Each row is a point. The last column is the point's height on a tilted bowl or saddle (a function of degree 2), plus a little noise. Along how many of its main directions does it bend up, bend down or stay straight?
In the rows, 128 means zero.

Points (11 x 3):
[[131 119 151]
 [ 96 146 145]
 [153 103 159]
 [186 142 153]
 [144 148 143]
 [ 66 143 156]
 [124  79 174]
 [104 146 145]
 [127 101 158]
 [144 111 154]
 [150  99 161]]
Directions: 2 up, 0 down, 0 straight

Points (16 x 4):
[[148 139 159 112]
 [153 146 185 134]
 [102 161 113 116]
 [ 75  89 129  62]
 [107 130  90 134]
 [ 90 125 136  82]
 [117 120 102 119]
 [136 182 114 124]
 [ 95 106 162  69]
 [130 127 143 103]
 [108 129  83 142]
 [141 191 109 127]
 [151 138 133 106]
 [169 134 178 121]
 [128 132 109 116]
 [161 122 166 108]]
Directions: 1 up, 1 down, 1 straight

Points (23 x 5):
[[123 101 139 161 118]
 [ 66 129  91 114 130]
 [ 98 141 202  91  80]
 [ 94 104 142 158  95]
 [107 182 126 162 176]
 [122 116 157 120 110]
 [160 119 141 108 150]
 [171 126 113 119 147]
 [148  98  89  88 158]
 [ 89 150 167 122 101]
 [ 78 153 134 212 170]
 [148 167 108 132 155]
 [167 136 110 101 153]
 [ 88 152 116 124 127]
 [114 154 100 116 140]
 [ 88  85  89  90 139]
 [ 86  92 149 115  71]
 [118 134 126 121 118]
 [135 131 129 109 129]
 [167 156 143 140 173]
 [165 136 126 126 148]
 [150 112 147 118 140]
 [136 117 118 125 123]]
Directions: 3 up, 1 down, 0 straight

Points (47 x 7):
[[ 94 144  99 163 114 160 124]
 [171 173 116 131 119  85 116]
 [131 107 147 128 148 129 111]
 [135 143 120 168 110 154 120]
 [126 131 175  95 135 102  89]
 [ 77 142 136 182 127 152 174]
 [119  91  80 110 117 133  88]
 [104 153 153 144  83  87 130]
 [111  96 158 118 157 117 122]
 [161 151 121 107  73 140 121]
 [150 158 148  95 124 100  92]
 [112 119 129 159 177  79 120]
 [147 115 152 170 100 104 139]
 [104 168 143  87 179 132 122]
 [145 106  26 134  96  75  45]
 [102 109 140  87 103 170 117]
 [160 138 109  92 112 155 110]
 [ 78 176  77 159 102  87 134]
 [168 104 124 142 174  52  56]
 [ 90  95 123 152 137 107 131]
 [ 78 150 126 134  80 121 125]
 [148 108 130 131 107 153 109]
 [127 127 158 161 163 117 123]
 [118 132 121 108 152 112 116]
 [ 74 122 134 143 139 121 160]
 [120 140 114 108 159 133 118]
 [ 97 138 130 164 158 134 147]
 [156 110 138 141 164  97  85]
 [ 66 179  87  69 122 153 127]
 [113 117 172 120 115 123 116]
 [101 104 154 102 102 128 108]
 [ 87 159 126 125 132 147 135]
 [168 124 134 153 186 109  64]
 [157 150 124 139 126 114 110]
 [103 116 168 114 144 137 129]
 [ 96 113 109 100 169 136 142]
 [ 95  96 160 112 167 143 148]
 [141 163 179 188 139 144 131]
 [152 188 144 146 150 142  85]
 [136 143 130 143 116 148 117]
 [130 137 160 122  88  86 106]
 [129 185 124  96 108 125  99]
 [146 143 108  95 149 137 106]
 [144 153 188 117 139 132  87]
 [147 155 101 106 177 118  94]
 [144 122 145 144 103 164 119]
 [120 126  88 132 125 127 106]]
Directions: 2 up, 3 down, 1 straight
